Each row is a point. The window is the flat piece filled in between its corners: a triangle in 3 columns, a solid with four corners in 4, and so on. A path goes straight from each point to the next, and from the last back to the first. List the points from which the path goes on through the window.

Window:
[[-0.50  0.28  0.16]
 [ 0.40 -0.02  0.25]
 [ 0.13 -0.12 -0.37]]
Path:
(1): [-0.42  0.53 -0.09]
(2): [0.04 0.37 0.26]
(3): [-0.04 -0.10  0.47]
(4): [-0.56 -0.20  0.03]
(5): [-0.26  0.34 -0.22]
(6): [ 0.21  0.10 -0.47]
(7): [-0.06 -0.48 -0.06]
(8): [-0.48 -0.11  0.36]
(9): [-0.36  0.43  0.04]
(10): [0.43 0.15 0.14]
(11): [ 0.19 -0.28  0.22]
(12): [ 0.29 -0.42  0.20]
(13): [0.37 0.19 0.20]
(14): [0.52 0.16 0.06]
(15): [ 0.48 -0.60  0.03]
(16): [-0.54 -0.16  0.14]
Through the window after points: 6, 8, 10, 12

Window (4 x 4):
[[ 0.40  0.21 -0.16  0.11]
 [ 0.19 -0.43  0.19  0.11]
 [-0.19 -0.28 -0.46  0.18]
 [-0.87 -0.40  0.62 -0.18]]
Path:
(1): [ 0.16 -0.32 -0.20 -0.39]
(2): [ 0.00 -0.21 -0.45 -0.43]
(3): [-0.12 -0.27 -0.20  0.42]
(4): [ 0.29  0.30 -0.02  0.45]
(5): [ 0.31  0.03 -0.18 -0.14]
(6): [-0.17 -0.31 -0.02 -0.29]
(7): [-0.36  0.22  0.09  0.51]
(8): [-0.13 -0.18  0.19  0.49]
(9): [ 0.36 -0.28  0.22 -0.43]
(10): [ 0.46 -0.46  0.21 -0.29]
(11): [-0.10 -0.20  0.06  0.44]
(12): [-0.06 -0.35 -0.02  0.36]
Through the window after points: 2, 4, 10, 12

Window (8 x 8):
[[ 0.56 -0.07  0.26 -0.07  0.03 -0.20 -0.40  0.34]
 [ 0.45 -0.11  0.06 -0.19 -0.35  0.00  0.04 -0.02]
 [ 0.12  0.67 -0.28  0.63  0.74  0.09  0.61  0.39]
 [ 0.15 -0.22  0.32  0.09  0.07  0.31 -0.29 -0.11]
 [ 0.21  0.08  0.49 -0.39  0.15 -0.10  0.04  0.07]
 [ 0.22  0.10 -0.43  0.21  0.95  0.18  0.65  0.51]
 [ 0.47  0.13  0.30 -0.44 -0.17  0.45 -0.35  0.22]
 [-0.22  0.44 -0.66  0.04  0.70 -0.01  0.20  0.38]]
Path:
(1): [ 0.34  0.59 -0.37 -0.12  0.64 -0.06 -0.06 -0.03]
(2): [ 0.50  0.21 -0.28  0.13  0.55 -0.02  0.05  0.15]
(3): [-0.08 -0.08 -0.10  0.19  0.27  0.31  0.20  0.88]
(4): [ 0.13 -0.16  0.24 -0.09 -0.43  0.38 -0.07  0.44]
(5): [ 0.54  0.25  0.15 -0.34  0.17  0.18 -0.20  0.06]
(6): [ 0.30  0.22 -0.04 -0.04  0.31 -0.10  0.17  0.03]
(7): [ 0.02 -0.23  0.05  0.26  0.00  0.20  0.31  0.65]
(8): [-0.19 -0.06  0.22 -0.26 -0.14  0.21 -0.04  0.51]
(9): [ 0.74  0.14  0.21 -0.14  0.18  0.13 -0.30 -0.03]
(10): [ 0.42  0.01  0.12 -0.23  0.19  0.03 -0.02  0.01]
(11): [ 0.02 -0.21  0.12 -0.19 -0.24  0.08 -0.08  0.50]
(12): [ 0.02  0.25 -0.14  0.19  0.35  0.19  0.26  0.46]
Through the window after points: 4, 8, 12

Window (9 x 9):
[[-0.72  0.38 -0.07 -0.16  0.38 -0.07 -0.47 -0.16  0.23]
 [ 0.72 -0.72  0.15  0.57 -0.25 -0.39  0.60 -0.02 -0.20]
 [ 0.35  0.46 -0.18 -0.26  0.01 -0.03  0.14 -0.63 -0.48]
 [-0.18 -0.77  0.30 -0.38 -0.36 -0.24  0.41  0.46  0.07]
 [ 0.00 -0.02  0.15  0.56  0.35  0.66 -0.22 -0.05 -0.23]
 [ 0.31 -0.49 -0.39  0.23  0.52  0.49 -0.29 -0.42 -0.18]
 [-0.09  0.10 -0.04  0.13 -0.59 -0.16 -0.29  0.37  0.06]
 [ 0.18 -0.06 -0.36  0.03 -0.43  0.13  0.47  0.31  0.41]
 [-0.04  0.41 -0.57 -0.22  0.45  0.26 -0.09  0.44 -0.05]]
Path:
(1): [-0.16 -0.47 -0.45  0.19 -0.20  0.11  0.24  0.21 -0.02]
(2): [ 0.29  0.02  0.28  0.03 -0.02  0.10 -0.20  0.37  0.41]
(3): [ 0.43  0.22  0.22 -0.26  0.46  0.10 -0.24 -0.31  0.46]
(4): [-0.55 -0.07 -0.26  0.48 -0.01  0.30 -0.09  0.11 -0.51]
(5): [-0.49 -0.07 -0.43  0.17 -0.05  0.36  0.45 -0.08 -0.39]
(6): [ 0.25 -0.07 -0.07 -0.19  0.18  0.17 -0.33  0.22  0.24]
(7): [ 0.58 -0.41  0.30  0.14  0.03  0.03  0.03 -0.01  0.14]
(8): [-0.11  0.09 -0.93  0.14 -0.17  0.22  0.38  0.13 -0.51]
(9): [-0.02 -0.06 -0.61  0.33  0.05  0.10  0.18 -0.36 -0.54]
(10): [ 0.73  0.00  0.13  0.12  0.38  0.41 -0.33 -0.11  0.40]
(11): [ 0.40  0.00  0.02 -0.19  0.09  0.28 -0.34 -0.07  0.17]
(12): [-0.16 -0.37 -0.53  0.45  0.09  0.10  0.23 -0.16 -0.34]
(13): [-0.36 -0.30 -0.21  0.16 -0.09 -0.10  0.09  0.13 -0.05]
(14): [ 0.01 -0.15  0.13 -0.08 -0.11 -0.03  0.02  0.25  0.27]
(15): [ 0.29 -0.08  0.09 -0.08 -0.07  0.07  0.17 -0.04  0.24]
(16): [-0.13 -0.29 -0.26  0.32 -0.64 -0.22  0.32  0.00 -0.35]
Through the window after points: 3, 11

Window:
[[ 0.59 -1.08  0.20  0.21 -0.53 -0.26  0.76 -0.05  0.18  0.28  0.00  0.11]
 [-0.18 -0.25 -0.18 -0.15 -0.68  0.12 -0.23 -0.35 -0.20 -0.37  0.08  0.36]
 [-0.62 -0.18  0.24 -0.47 -0.44 -0.24  0.06  0.15  0.18 -0.24  0.03 -0.03]
 [-0.12  0.39  0.12  0.52 -0.44 -0.75 -0.27 -0.72  0.67 -0.32 -0.04 -0.24]
 [-0.60 -0.35 -0.02  0.23  0.36  0.19 -0.41 -0.48 -0.11 -0.03 -0.01  0.03]
 [-0.13  0.35  0.00  0.32 -0.56 -0.19  0.47 -0.11  0.11  0.12  0.36  0.19]
 [ 0.39  0.06  0.27  0.36 -0.05 -0.40  0.58 -0.20 -0.08  0.00 -0.07  0.69]
 [ 0.61 -0.58 -0.27  0.24 -0.45 -0.30  0.31  0.71 -0.25 -0.11  0.09  0.60]
 [-0.37  0.16 -0.62  0.06  0.14 -0.20  0.17 -0.54 -0.15 -0.29 -0.17  0.14]
 [ 0.88  0.03  0.16 -0.26  0.18 -0.13  0.69  0.13  0.02  0.40  0.37  0.11]
 [ 0.28 -0.77  0.25  0.06  0.38 -0.08  0.44 -0.15 -0.41 -0.31  0.36 -0.33]
 [-0.01 -0.02 -0.25 -0.47 -0.47 -0.79 -0.08  0.05 -0.26  0.11  0.74  0.41]]
Path:
(1): [ 0.04  0.10  0.08  0.25 -0.44 -0.34 -0.02 -0.06 -0.33  0.38 -0.10 -0.27]
(2): [ 0.20 -0.04  0.02  0.09 -0.47 -0.27  0.03 -0.19 -0.62  0.34 -0.21 -0.08]
(3): [ 0.40 -0.23 -0.09  0.16  0.15 -0.12  0.47 -0.22  0.24 -0.28  0.46  0.44]
(4): [ 0.19 -0.27 -0.23 -0.06  0.00 -0.07  0.17 -0.25  0.28 -0.40  0.20  0.51]
(5): [-0.34 -0.19  0.08 -0.07 -0.32 -0.41  0.00 -0.12 -0.41 -0.03 -0.16 -0.24]
(6): [ 0.18 -0.19  0.03  0.04 -0.42 -0.45  0.11  0.16 -0.37  0.04  0.02  0.25]
(7): [ 0.38 -0.32 -0.34 -0.06 -0.25 -0.36  0.28  0.23  0.16 -0.09  0.57  0.48]
(8): [-0.12 -0.17  0.05  0.15 -0.08 -0.12  0.10 -0.41  0.36 -0.18  0.38  0.14]
(9): [-0.06 -0.02  0.20 -0.18 -0.23 -0.53  0.07 -0.41 -0.53  0.07 -0.25 -0.39]
(10): [ 0.23  0.18 -0.07  0.08 -0.24 -0.31  0.40 -0.11 -0.29  0.24  0.03 -0.09]
(11): [ 0.01 -0.01  0.00  0.09 -0.24 -0.19  0.34 -0.12  0.25 -0.06  0.41  0.34]
(12): [ 0.14 -0.20 -0.01  0.21  0.13 -0.15  0.10 -0.14  0.46 -0.19  0.38  0.60]
(13): [ 0.03  0.16  0.25  0.32 -0.37 -0.52  0.36 -0.43 -0.44  0.06 -0.39  0.00]
(14): [-0.09  0.08 -0.01  0.41 -0.28 -0.16  0.24 -0.12 -0.26  0.19 -0.03  0.03]
(15): [-0.15  0.06 -0.07 -0.05 -0.32 -0.22  0.30 -0.26  0.41 -0.22  0.54  0.31]
(16): [-0.08 -0.46 -0.03 -0.12  0.14  0.09  0.40 -0.18  0.32 -0.45  0.13  0.39]
Through the window after points: 6, 10, 12, 14
